Rows are points. Two turns around zero, p and q, are shown by what they do to some points. Write where each new point lands after one turn and then the other. Backwards means that the second turn is done in reverse. Each puzzle has new turns, and all numbers are rounded.

Turn p:
[+0.52,+0.19,+0.04] => [+0.44,+0.30,-0.16]
[+0.26,-0.07,-0.16] => [+0.23,-0.05,-0.21]
[-0.13,+0.34,-0.10] => [-0.24,+0.26,-0.13]
[-0.27,-0.32,+0.04] => [-0.15,-0.35,+0.19]
[-0.57,-0.11,+0.06] => [-0.48,-0.21,+0.25]
[+0.20,-0.03,+0.13] => [+0.22,+0.05,+0.07]
Turn q:
[+0.16,-0.01,+0.53] => [+0.39,-0.23,+0.32]
[+0.02,-0.20,+0.02] => [-0.01,-0.19,-0.07]
[+0.18,+0.27,-0.37] => [+0.03,+0.41,-0.27]
[-0.35,-0.05,-0.18] => [-0.40,+0.01,+0.02]
Where do these land?
p, then q: [-0.11,-0.10,+0.20] => [+0.08,-0.16,+0.17]
q, then p: [+0.15,+0.13,+0.20] => [+0.25,+0.13,+0.04]
p, then q: [+0.19,-0.15,+0.31] => [+0.38,-0.10,+0.05]
p, then q: [+0.21,-0.01,-0.79] => [-0.40,+0.17,-0.69]
q, then p backwards: [-0.26,+0.03,-0.11] => [-0.26,+0.12,+0.01]
p, then q: [-0.18,+0.10,+0.20] => [-0.01,+0.00,+0.29]

Turn p:
[-0.05,-0.34,+0.08,+0.14] => [-0.02,-0.28,+0.25,-0.03]
[-0.47,+0.49,-0.19,+0.39] => [-0.72,+0.29,-0.17,-0.15]
[+0.00,-0.23,-0.12,-0.23] => [+0.17,-0.27,-0.13,+0.04]
[+0.10,+0.26,+0.23,-0.40] => [+0.37,+0.28,-0.20,-0.20]
[+0.32,+0.07,-0.06,+0.18] => [+0.02,+0.17,+0.15,+0.30]
[+0.09,-0.15,-0.11,+0.36] => [-0.21,-0.09,+0.25,+0.24]
[+0.00,-0.10,+0.17,-0.44] => [+0.39,-0.10,-0.15,-0.21]
Turn q:
[+0.04,+0.20,-0.54,+0.46] => [-0.21,+0.34,-0.60,-0.16]
[+0.09,+0.24,+0.12,-0.04] => [+0.15,+0.20,+0.08,+0.13]
[-0.10,-0.01,+0.45,-0.14] => [+0.01,-0.08,+0.40,+0.25]
[-0.03,-0.17,-0.22,-0.35] => [+0.14,-0.18,+0.08,-0.38]
[+0.16,-0.13,+0.23,-0.19] => [+0.21,-0.21,+0.16,+0.13]
[+0.06,-0.24,-0.42,+0.35] => [-0.22,-0.13,-0.52,-0.15]
[-0.22,+0.11,+0.38,-0.08] => [-0.09,+0.07,+0.40,+0.19]
Where do these land?
q, then p: [-0.26,+0.27,-0.11,-0.05] => [+0.04,+0.25,-0.19,-0.23]
q, then p: [+0.08,-0.28,-0.22,+0.08] => [+0.02,-0.32,-0.16,+0.12]
p, then q: [+0.45,+0.35,+0.22,-0.22] => [+0.37,+0.43,-0.23,+0.21]
q, then p backwards: [-0.10,+0.02,+0.25,+0.44] => [+0.09,+0.12,-0.40,+0.29]
q, then p: [-0.04,-0.43,-0.16,+0.22] => [-0.12,-0.48,-0.13,+0.00]
p, then q: [-0.14,+0.08,+0.03,-0.47] => [+0.32,-0.05,-0.20,-0.33]

Turn p:
[-0.21,-0.10,+0.36,+0.04,-0.25,-0.01] => [-0.40,-0.19,-0.06,+0.15,-0.04,-0.16]
[+0.12,-0.15,-0.32,+0.41,-0.50,+0.50] => [-0.02,+0.22,-0.42,+0.45,-0.44,+0.42]
[-0.07,+0.31,+0.02,-0.19,-0.17,-0.24] => [+0.04,-0.11,+0.26,-0.09,-0.25,-0.27]
[+0.03,-0.23,+0.01,-0.26,-0.15,+0.15] => [-0.15,-0.19,-0.13,-0.18,-0.11,+0.22]
[+0.03,-0.04,+0.02,+0.49,-0.38,-0.01] => [-0.01,-0.01,-0.20,+0.56,-0.18,-0.06]
[+0.23,+0.14,+0.22,-0.29,+0.47,-0.22] => [+0.13,-0.13,+0.45,-0.27,+0.40,-0.01]
[-0.08,+0.14,-0.18,-0.02,+0.32,+0.24] => [+0.05,+0.40,+0.05,-0.19,+0.09,+0.10]
[+0.12,-0.32,-0.33,-0.23,+0.11,-0.36] => [+0.42,-0.29,-0.24,-0.30,+0.10,-0.02]
[-0.18,+0.26,+0.20,+0.06,+0.54,-0.06] => [-0.06,+0.31,+0.30,-0.12,+0.42,-0.25]
Turn q:
[-0.05,+0.15,-0.02,-0.57,-0.06,-0.06] => [+0.05,+0.17,+0.14,-0.53,+0.06,-0.14]
[+0.22,-0.16,+0.28,+0.04,+0.11,-0.28] => [-0.03,-0.35,+0.23,+0.03,+0.22,+0.13]
[-0.04,+0.21,-0.26,-0.13,+0.30,+0.02] => [-0.01,+0.26,-0.26,-0.16,+0.23,+0.08]
[+0.13,-0.24,+0.01,-0.08,-0.07,+0.27] => [+0.12,-0.21,-0.13,-0.11,-0.27,+0.04]
[-0.03,+0.07,+0.30,-0.02,-0.02,+0.14] => [-0.02,+0.03,+0.20,-0.03,-0.17,+0.21]
[-0.55,-0.11,-0.45,+0.64,+0.25,-0.31] => [-0.59,+0.17,-0.42,+0.63,+0.26,-0.26]
[+0.32,+0.08,+0.16,+0.12,-0.50,+0.22] => [+0.48,-0.07,+0.25,+0.17,-0.34,-0.05]
Where do these land?
p, then q: [-0.11,+0.01,+0.28,-0.28,-0.50,-0.20] => [-0.32,-0.31,+0.17,+0.03,-0.23,-0.43]
p, then q backwards: [-0.25,+0.25,-0.26,+0.18,+0.32,+0.07] => [-0.14,+0.46,-0.26,-0.14,-0.13,+0.00]
q, then p: [+0.00,-0.45,+0.26,+0.27,+0.10,+0.31] => [-0.22,+0.00,-0.55,+0.16,-0.21,+0.16]
q, then p backwards: [+0.03,+0.31,-0.26,-0.28,+0.18,-0.15] => [-0.18,-0.08,-0.14,+0.00,+0.49,+0.03]
q, then p: [-0.08,+0.35,+0.01,+0.17,+0.03,+0.23] => [+0.00,+0.26,+0.23,+0.21,-0.20,+0.07]
p, then q: [+0.45,-0.38,+0.27,+0.42,+0.28,-0.29] => [-0.13,-0.36,-0.50,+0.29,+0.22,+0.48]
q, then p: [+0.30,-0.08,+0.22,-0.30,-0.04,+0.27] => [-0.13,-0.30,+0.02,-0.12,-0.14,+0.41]
q, then p backwards: [-0.07,-0.17,-0.43,-0.03,-0.28,+0.08] => [-0.36,-0.03,-0.20,+0.12,-0.17,-0.30]
q, then p: [-0.27,+0.17,-0.09,-0.15,-0.09,-0.32] => [-0.01,+0.00,+0.26,-0.12,+0.14,-0.38]

Turn p:
[+0.34,-0.28,-0.24,+0.00,+0.30,-0.47,+0.25,-0.38] => [-0.33,-0.55,-0.03,+0.20,+0.35,-0.20,+0.22,-0.33]
[+0.26,+0.01,-0.06,-0.10,-0.41,+0.35,-0.32,+0.35] => [+0.17,+0.05,-0.28,-0.41,-0.14,+0.48,-0.19,+0.16]
[-0.45,+0.16,+0.09,+0.09,-0.02,+0.21,+0.04,+0.35] => [+0.15,+0.31,+0.32,+0.08,-0.24,+0.06,-0.14,+0.33]
[+0.42,-0.15,-0.27,+0.11,+0.53,-0.15,-0.03,-0.14] => [+0.06,-0.49,+0.20,-0.06,+0.38,+0.01,+0.25,-0.34]
[-0.44,+0.22,-0.02,-0.18,-0.29,+0.45,+0.17,+0.03] => [-0.13,+0.47,+0.04,-0.09,-0.40,+0.05,+0.17,+0.39]
[-0.21,+0.39,+0.20,-0.14,-0.28,+0.03,+0.20,+0.36] => [+0.17,+0.31,-0.14,+0.33,-0.22,+0.16,-0.05,+0.42]
[-0.27,+0.33,-0.03,+0.08,-0.12,-0.03,-0.04,-0.14] => [-0.05,+0.39,+0.01,+0.06,+0.16,-0.11,+0.04,+0.16]
[+0.04,-0.48,-0.06,-0.09,+0.33,-0.38,+0.07,-0.21] => [-0.20,-0.53,+0.10,+0.07,+0.08,-0.39,-0.03,-0.22]
[+0.29,-0.41,-0.09,+0.41,+0.12,-0.32,+0.07,-0.26] => [-0.32,-0.32,+0.11,+0.09,+0.29,-0.01,-0.17,-0.53]
[+0.12,+0.02,+0.04,-0.12,-0.10,-0.01,-0.48,+0.05] => [+0.24,+0.00,-0.24,-0.33,+0.13,-0.03,-0.18,+0.04]
[-0.09,+0.20,+0.44,-0.06,-0.06,+0.31,+0.07,-0.01] => [+0.25,+0.36,-0.09,+0.09,-0.36,-0.01,+0.08,-0.08]
Turn q:
[-0.38,+0.30,-0.14,+0.18,-0.32,+0.40,+0.30,+0.24] => [+0.01,+0.01,-0.61,+0.37,+0.24,-0.26,-0.19,-0.15]
[-0.01,-0.29,+0.15,-0.14,-0.01,+0.25,-0.28,+0.22] => [-0.29,-0.16,-0.09,+0.00,+0.14,+0.37,+0.13,+0.15]
[-0.10,-0.03,-0.33,+0.44,-0.43,+0.04,+0.24,+0.28] => [+0.50,-0.08,-0.57,+0.12,+0.14,-0.12,-0.03,+0.10]
[-0.18,+0.35,-0.22,-0.23,-0.05,-0.31,+0.12,+0.03] => [+0.04,-0.29,+0.06,-0.02,-0.15,-0.44,-0.18,-0.18]
[-0.04,+0.02,-0.19,-0.09,+0.32,-0.18,-0.10,-0.41] => [+0.07,+0.06,+0.41,-0.21,-0.07,+0.05,-0.28,-0.23]
[+0.18,+0.30,-0.03,+0.08,+0.25,+0.17,-0.28,+0.00] => [-0.25,+0.22,+0.06,-0.26,+0.16,-0.10,-0.21,+0.18]
[+0.10,-0.16,+0.29,-0.23,+0.38,+0.39,+0.23,+0.43] => [-0.36,-0.04,+0.21,+0.43,+0.46,+0.05,+0.27,+0.24]
[+0.37,-0.34,+0.19,-0.12,-0.22,-0.28,-0.07,-0.43] => [+0.15,+0.12,+0.20,-0.31,-0.36,+0.26,+0.47,-0.17]
[+0.07,-0.14,+0.28,+0.12,+0.08,-0.48,-0.16,-0.37] => [+0.13,+0.17,+0.32,-0.13,-0.55,+0.18,+0.03,+0.06]
Where do these land?
p, then q: [+0.23,+0.21,+0.15,+0.06,-0.07,-0.09,+0.16,+0.26] => [+0.11,+0.27,-0.17,-0.11,+0.29,+0.07,-0.03,+0.12]
p, then q: [+0.17,-0.11,+0.09,+0.38,+0.14,-0.15,+0.06,-0.04] => [-0.03,+0.35,+0.13,-0.04,-0.11,+0.26,-0.12,-0.06]
p, then q: [+0.16,-0.18,-0.06,-0.17,+0.24,-0.26,+0.11,-0.04] => [+0.32,-0.05,+0.16,+0.10,-0.03,+0.29,+0.08,+0.03]
p, then q: [-1.09,+0.82,+0.17,+0.01,+0.25,+0.01,+0.16,-0.11] => [-0.03,+0.22,-0.09,+0.27,-0.49,-1.01,+0.00,+0.78]
q, then p backwards: [+0.33,-0.21,-0.47,-0.04,+0.12,+0.46,-0.06,-0.02] => [+0.30,+0.25,-0.40,+0.27,+0.08,-0.07,-0.44,-0.13]
p, then q backwards: [-0.12,-0.21,+0.22,+0.08,+0.14,+0.01,-0.03,-0.07] => [-0.11,+0.19,-0.06,-0.10,+0.05,-0.18,+0.11,-0.18]
q, then p: [-0.33,-0.10,+0.25,-0.13,+0.21,+0.13,+0.08,+0.14] => [-0.03,+0.25,+0.36,-0.05,-0.04,+0.01,-0.25,-0.17]
q, then p: [+0.34,+0.05,-0.04,-0.13,-0.37,-0.12,-0.51,-0.03] => [-0.21,-0.21,-0.25,-0.08,-0.33,-0.10,+0.19,+0.49]
q, then p backwards: [-0.04,-0.09,-0.32,-0.05,-0.49,-0.11,-0.19,+0.15] => [+0.42,-0.19,+0.02,-0.40,-0.02,+0.01,-0.23,+0.04]
q, then p backwards: [+0.35,-0.19,+0.01,-0.03,-0.16,+0.11,+0.23,-0.24] => [+0.17,+0.31,+0.01,+0.04,+0.20,+0.28,-0.02,-0.24]

Turn p:
[+0.10,+0.14,-0.21,+0.19,-0.18,-0.10,+0.24,-0.16,+0.14] => [-0.10,-0.04,-0.14,+0.36,-0.22,-0.10,+0.08,-0.16,-0.08]
[+0.26,+0.12,-0.12,+0.01,+0.13,+0.21,-0.04,+0.08,+0.11] => [+0.09,+0.14,+0.06,+0.14,-0.05,-0.03,+0.22,+0.13,+0.24]
[-0.07,-0.06,+1.34,+0.14,-0.14,+0.15,+0.21,-0.10,+0.08] => [+0.54,-0.53,+0.77,+0.13,+0.10,-0.04,-0.74,+0.26,-0.34]
[+0.06,-0.17,-0.11,-0.17,-0.56,+0.16,+0.12,-0.11,+0.01] => [-0.08,-0.13,-0.18,+0.04,-0.41,+0.15,-0.33,-0.13,+0.24]
[+0.20,+0.01,-0.19,-0.16,+0.17,-0.12,+0.22,-0.20,+0.16] => [+0.11,-0.12,-0.10,+0.13,+0.02,-0.13,+0.26,-0.31,+0.16]
[+0.12,-0.20,-0.22,+0.24,+0.18,+0.09,+0.15,-0.01,+0.03] => [+0.01,-0.01,-0.29,+0.27,+0.19,-0.05,+0.10,+0.11,+0.11]
[-0.88,+0.06,-0.10,-0.25,+0.07,+0.19,-0.43,-0.14,-0.11] => [-0.52,-0.18,+0.15,-0.54,+0.16,+0.64,+0.14,+0.05,-0.19]
[+0.26,-0.02,+0.10,+0.00,+0.13,-0.19,+0.21,-0.10,-0.40] => [+0.47,+0.07,-0.23,-0.02,+0.04,-0.08,-0.02,-0.13,-0.20]
[+0.07,-0.06,-0.20,-0.10,+0.09,-0.36,+0.01,+0.56,+0.01] => [-0.14,+0.21,-0.19,-0.31,+0.04,-0.55,+0.08,+0.07,+0.06]
[-0.27,+0.00,-0.13,+0.09,+0.14,+0.05,-0.74,-0.13,+0.13] => [-0.44,+0.36,+0.28,-0.09,+0.35,+0.40,+0.08,-0.03,+0.05]
[+0.15,+0.19,-0.16,+0.02,-0.03,-0.10,+0.05,+0.32,-0.15] => [+0.04,+0.24,-0.14,-0.10,-0.20,-0.24,+0.13,+0.13,-0.06]
Turn q:
[-0.03,-0.16,+0.07,-0.15,+0.24,-0.05,+0.13,+0.21,-0.34] => [-0.21,+0.03,-0.26,-0.17,+0.19,+0.27,+0.06,+0.16,-0.07]
[+0.25,+0.07,-0.03,-0.28,-0.41,-0.70,-0.12,-0.21,+0.09] => [+0.35,-0.07,-0.01,-0.49,-0.40,-0.20,+0.12,-0.29,-0.45]
[+0.36,+0.34,-0.13,-0.04,+0.31,-0.15,+0.15,-0.41,-0.07] => [+0.17,+0.34,-0.37,-0.19,+0.14,-0.42,-0.02,-0.21,+0.13]
[-0.58,-0.05,+0.00,+0.28,-0.21,+0.24,-0.05,+0.19,+0.04] => [-0.34,-0.02,+0.38,+0.44,-0.19,+0.23,+0.10,+0.08,+0.03]
[+0.16,-0.15,+0.06,+0.18,-0.08,-0.20,+0.35,-0.01,+0.42] => [+0.22,-0.03,+0.24,-0.13,-0.01,-0.34,+0.25,+0.35,-0.02]
[+0.17,-0.07,+0.14,+0.12,-0.91,+0.01,-0.09,-0.14,-0.20] => [+0.52,-0.09,+0.02,+0.41,-0.40,+0.14,+0.03,-0.04,-0.58]
[+0.25,-0.11,-0.30,-0.14,+0.11,+0.32,-0.07,+0.24,-0.24] => [-0.14,-0.28,-0.39,+0.11,+0.15,+0.04,-0.34,+0.12,+0.02]
[-0.39,-0.18,+0.08,+0.36,+0.18,-0.05,-0.48,+0.16,+0.18] => [-0.36,-0.14,+0.59,+0.10,+0.27,+0.11,+0.01,-0.23,-0.04]
[+0.06,+0.32,+0.11,-0.27,+0.08,+0.06,+0.23,+0.19,-0.29] => [-0.05,+0.32,-0.33,-0.15,-0.12,+0.21,-0.21,+0.18,+0.05]
[+0.22,+0.14,+0.03,+0.27,+0.30,+0.25,-0.16,-0.04,+0.61] => [+0.16,-0.04,+0.42,+0.04,+0.29,-0.39,-0.29,+0.01,+0.41]
[-0.67,+0.09,-0.02,-0.06,+0.07,+0.09,+0.28,-0.11,-0.18] => [-0.39,+0.27,-0.06,+0.17,-0.25,+0.24,+0.38,-0.02,+0.26]
[+0.20,-0.23,+0.02,-0.27,+0.32,+0.18,-0.16,-0.06,-0.02] => [+0.09,-0.26,-0.21,-0.15,+0.32,+0.13,-0.09,-0.09,+0.24]
Where do these land?
q, then p: [-0.30,-0.11,-0.16,+0.10,+0.18,+0.22,+0.26,-0.09,-0.03] => [-0.30,-0.27,-0.05,+0.18,+0.04,-0.20,+0.11,+0.16,-0.13]
q, then p: [+0.12,+0.38,+0.34,-0.19,+0.19,+0.22,-0.34,+0.11,-0.42] => [-0.05,+0.31,+0.29,+0.07,-0.02,+0.56,+0.39,+0.08,+0.20]
p, then q backwards: [-0.06,+0.24,+0.22,+0.07,-0.59,+0.12,-0.01,-0.19,+0.14] => [-0.27,+0.24,-0.07,-0.02,-0.46,+0.12,-0.28,+0.29,+0.08]
p, then q: [+0.15,+0.25,-0.13,+0.15,+0.43,-0.43,-0.15,+0.63,+0.18] => [-0.27,+0.59,-0.03,-0.65,-0.21,-0.09,+0.14,+0.12,-0.15]
p, then q: [-0.09,-0.29,-0.06,+0.17,-0.28,-0.07,-0.13,-0.25,-0.31] => [-0.16,-0.12,-0.13,+0.33,+0.04,-0.02,-0.25,-0.38,+0.12]
q, then p backwards: [+0.09,+0.30,-0.01,+0.09,+0.44,-0.13,+0.11,-0.21,+0.16] => [+0.26,-0.16,-0.10,-0.16,+0.14,-0.29,-0.26,+0.30,+0.09]
q, then p: [+0.08,+0.37,-0.12,-0.17,-0.13,-0.26,+0.15,-0.04,+0.07] => [-0.09,+0.15,+0.03,-0.16,-0.38,-0.04,-0.06,-0.30,-0.04]
q, then p: [+0.00,-0.26,-0.12,-0.51,-0.23,+0.13,-0.49,-0.20,+0.15] => [+0.04,-0.12,-0.17,+0.27,+0.16,+0.31,-0.40,-0.27,+0.49]
p, then q: [+0.13,-0.13,-0.17,+0.23,-0.20,+0.24,+0.33,-0.25,-0.01] => [-0.08,-0.24,+0.11,+0.42,+0.09,-0.30,-0.02,+0.06,-0.17]
q, then p: [-0.12,-0.75,+0.21,+0.05,+0.20,-0.06,+0.27,+0.49,+0.07] => [+0.17,-0.43,-0.17,-0.41,+0.27,-0.27,+0.01,+0.62,+0.21]
